Each row is a point. Each copy is the shape, with its points in the same order, stretched, turned, moved and blurred by noise. Is it also mirrored, or only turned?
In the rows, zero is written as 128.

Shape (6 x 3)
[[130  89 104]
 [143 121 149]
 [130 188  80]
 [182 141 142]
 [118  61  96]
 [ 78 175 161]]
Copy 1 (6 x 3)
[[ 93  92 104]
 [143 111 136]
 [ 92 181 147]
 [141 120 177]
 [ 81  67  75]
 [158 177 109]]
Copy 1 is: mirrored
Copy 2 (6 x 3)
[[167 169 109]
 [147 112 141]
 [ 82 184 145]
 [155 118 185]
 [191 179  81]
 [ 89  96  98]]
Copy 2 is: only turned

Shape (8 x 4)
[[ 85 114 218 122]
 [167 114  95 164]
 [163 111  88 109]
 [108 137  97 140]
 [163 107 142  77]
 [ 81 157  84 172]
 [158 157  96 171]
 [152 141 104 106]]
Copy 1 (8 x 4)
[[200 141 180  75]
 [119  84  82 145]
 [130 135  60 138]
 [117 134 132 147]
 [157 151  74  99]
 [ 98 127 162 158]
 [ 97  89 104 126]
 [117 152  90 120]]
Copy 1 is: mirrored
Copy 2 (8 x 4)
[[102  52  79  98]
 [180 187 171 111]
 [157 161 206 148]
 [124 172 145 156]
 [136  98 202 123]
 [114 200 107 163]
 [142 221 154 106]
 [125 166 189 134]]
Copy 2 is: mirrored

Shape (9 x 6)
[[153  91 121 159 127 153]
 [137 111 134 132 156   7]
 [163 119  98 159 113 152]
 [142  83 122 142 135 100]
 [113 101 150 110 141 146]
 [ 97 116 139 156 172 161]
 [153 121 141 149  85 143]
 [163 115 142  81 146 161]
 [ 91 100  82 153 151 138]]
Copy 1 (9 x 6)
[[141 186 123 129 110 138]
 [144 115 231  73 200  94]
 [120 182  99 139 147 138]
 [133 160 160  97 132 126]
 [148 127 131 130  80 149]
 [139 159 164 158  84 152]
 [146 151  94 143 135  96]
 [175 137 106 132 108 206]
 [ 78 160 146 120  95 138]]
Copy 1 is: mirrored
Copy 2 (9 x 6)
[[173  91 119 170 127 106]
 [ 77 160 173  32 170  46]
 [184 117 115 157 148 127]
 [139  94 142 121 140  81]
 [123  82 149 155 102 124]
 [136 109 155 197 102 102]
 [177 120  92 133 128 127]
 [133  87 160 145 100 172]
 [133 100 143 190 153 107]]
Copy 2 is: only turned

Shape (12 x 9)
[[174  75 127 110 114 103  86 159 137]
 [124 127 154  89 117  49 120 152 172]
 [125 111 145 165 122 143 182 168  82]
 [122 137 144 101 109 144  82 153 126]
 [121 226 109 146 181 122  55  80 183]
 [ 96 133 118 128 119 113 116  92 117]
 [177  97 170 113 107 175 145 124 170]
 [127 138  80 103 139 108 118 120 140]
 [190 103 170 157 130 126 157 117  56]
 [151  59 120 165  86 166 136 139 133]
 [137 180 174 178 118 151 126  83 168]
 [128 188 120 113  70 108 121 156 128]]
Copy 1 (12 x 9)
[[ 74 106 183 160 163 116 138 129 164]
 [152  80 138 180 160 118 159 141  99]
 [125 120 124 107 115 181 214  84 120]
 [130  89 128 111 118 120 129 147 155]
 [125 150 114 108 137 131  63 209  58]
 [132 100 148 114 145 106 133 111  62]
 [ 64 158 107 147 111  72 167 120 162]
 [137 122 134 132 153 128  89 113 101]
 [120 183 198 100 118 138 181 113 117]
 [ 14 115 149 123 121 116 172  86 133]
 [ 86 154 129 118  93 117 163 161  49]
 [153  89 151 140  74 156 133 127 106]]
Copy 1 is: only turned
Copy 2 (12 x 9)
[[ 98  58 122 148 184  59  97 163 119]
 [147 103  54 165 171  92 151 139 161]
 [130 121 201 151 178 170 109 151 143]
 [ 80 108 130 154 133 110 113  91 137]
 [169 118   7  92  75 100  60 108 209]
 [142 108 120 129  94  99 133 110 163]
 [143  95 117 185 163 145  89 134  44]
 [126 139  95  94 126  69 123 160 145]
 [187 110 183 166 183 117  69 121 135]
 [ 95  46 179 164 143 123  89 187  69]
 [190  94  70 189  89 170  63 108 136]
 [101 167 101 188 114  99 118 139 148]]
Copy 2 is: mirrored

Shape (17 x 11)
[[163 138 125  81  73 128 152 145 148  93 130]
 [126 132  99  89  69 107 133  86 121 146 203]
 [163 136 105 128  85  77  99 117 117 124 149]
 [179 139 129 163 206  77 127 108 122 144 100]
 [151 164 146 160 175  89 132  68 130 135 106]
 [182 104 128 164 153 106 161 104  68 162 138]
 [151 168 132  89 103 171 107 162 140 122 188]
 [114 146  98 145  73 159 117 137 117 126 141]
 [ 94  98 106 191 180 101 118 115  58  68 143]
 [141  93 153 159 144 109 128  53 138 117 130]
 [156 167 110  95  65 116 140  84 109  88 158]
 [165 140 146 132 131  59 175  97 157 164 103]
 [128  92 161 168 147 106  67 189  33 139 140]
 [ 99 133  61  85 106 113 116 132 118 150 170]
 [150 172 112  98  43 162 122 104 130 109 139]
 [ 99 168 147 120 163  78 152  99 107 137 116]
 [107  60 105 134 186 129  69 103  24 134 122]]
Copy 1 (17 x 11)
[[116 113  90 136  97  71 185 144  88 170  63]
 [ 80  95   9 109 119 125 120 125  92 183 143]
 [127  95  77 137 111  98 118  69 106 137 123]
 [182 136 195 115 146 110 107  42  77 134 163]
 [139 159 179 105 142 113 126  43  99 133 176]
 [155 117 155 190 139 129 116  95  79 150 190]
 [140 102  71  86  45 110 177 163  84 169  94]
 [122 127  80 131  95 138 146 137 159 151 103]
 [188 167 125 172 178 194 131  74 104  55 157]
 [111 106 148 117 192 141 136  86 102 107 171]
 [105 131  50 148  88  99 191  93 103 172 105]
 [110 140 153 122 156  63  96  81  85 165 150]
 [172  98 164 187  83 161  80 114  81  55 173]
 [122 108  26 102 124 150  99 122  99 188  93]
 [ 92 108  71 125  62 104 199 126 147 189  82]
 [121 189 141 117 126 129  96  78  72 139 152]
 [161  92 151 163 160 237 101  71  69 105 153]]
Copy 1 is: only turned
Copy 2 (17 x 11)
[[180 120 132  87 161 128 180 128 131  96 120]
 [191 136 146  84 145 113 129  55 187 135 135]
 [207 117 139 101  94 122 130 147 163 134 130]
 [182  92 148 178  72 182  87 124 127  86 128]
 [159  93 158 160  93 153  83  82 171  63  99]
 [140 167 160 133  73 188  98 100 151 109 144]
 [156 130 198 142 177  84 145 135 132 109 186]
 [120 162 117 129 154 100 130 137 164 141 157]
 [130 168  82 163   9  93 146  86 108  64 160]
 [129  71 128 129  70 148 122  44 167  73 126]
 [193 147 143  86 126 105 146 111 198  62 118]
 [186  86 149 127 135 206 117  94 167 115  60]
 [110 175 176 138  51  75 136 152  62 157 147]
 [185 172 100 112 157 111 115  93 127 165 152]
 [145 141 145  79 177  93 127 131 187  91 133]
 [169 134 148 147 117 121 105  72 129  99  67]
 [105 176 105  96  37  90  88  77  58 119 169]]
Copy 2 is: only turned
Copy 3 (17 x 11)
[[107 120  97  88 149  89 158 129 195 149  72]
 [ 64 159  87 171 134  76 190 154 162 144 101]
 [ 97 130  83 129 167  59 149 198 132 148 100]
 [160 120  88 115 186 131 108 154  34  79 117]
 [131 133 100 144 144 130  94 148  52  88  78]
 [159 152  70 122 139 138 176 166  63 115 145]
 [101 164 135 121 119  40 149 103 187  91 110]
 [ 83 149 129 130 109 104 145 181 164 119 123]
 [147 139  89 153 112 165  77 161 104 148 183]
 [151 121 116 178 117 138 129 158  77 150  77]
 [ 93 135  58 134 110  67 148 150 188 144  68]
 [112 142  93 105 192 148 150 151  65 126  50]
 [148 139 133  83 112  83 138 147  68 155 196]
 [ 36 133 107 133 160 104 162 145 154 107 151]
 [ 91 129 100 122  97  59 159 166 191 125  59]
 [ 87 142  89 106 139 150 103 103  65 117  92]
 [136  79 126 149  96 137 141 143  61 120 232]]
Copy 3 is: mirrored
Copy 4 (17 x 11)
[[ 73 135 108 107  99 103 143 118 124 110 121]
 [155 138 128 146  80 123 123  62 131 124 134]
 [163 140 119 157 108 101 155 110  89  78 140]
 [151 103 106 185 217 115 169 135 133  82 148]
 [117 144 135 207 183 136 164 105 137  78 153]
 [181 135 108 153 203 124 165 105  97 152 152]
 [ 82  94  94  83  97 148 147 113 124  85 190]
 [123 130 137 129  72 174 169 137 102 113 136]
 [158  99 102 185 185 170  94 171  58 124 103]
 [134 160 168 165 198 124 113  67 130  96 129]
 [102 172  89 157  75 133 153  90 101  92 125]
 [111 142 164 187 165  61 171  91 150 111 133]
 [195 117 111 137 173 129 124 180  31 116 211]
 [170 110 118 138  75 156 119 134 149 136 119]
 [ 87 177 116 120  50 162 173  97 115  93 138]
 [101 137 138 220 136 122 130 138 134 117 150]
 [247 165 103 145 185 199  82 164 106 157 151]]
Copy 4 is: only turned
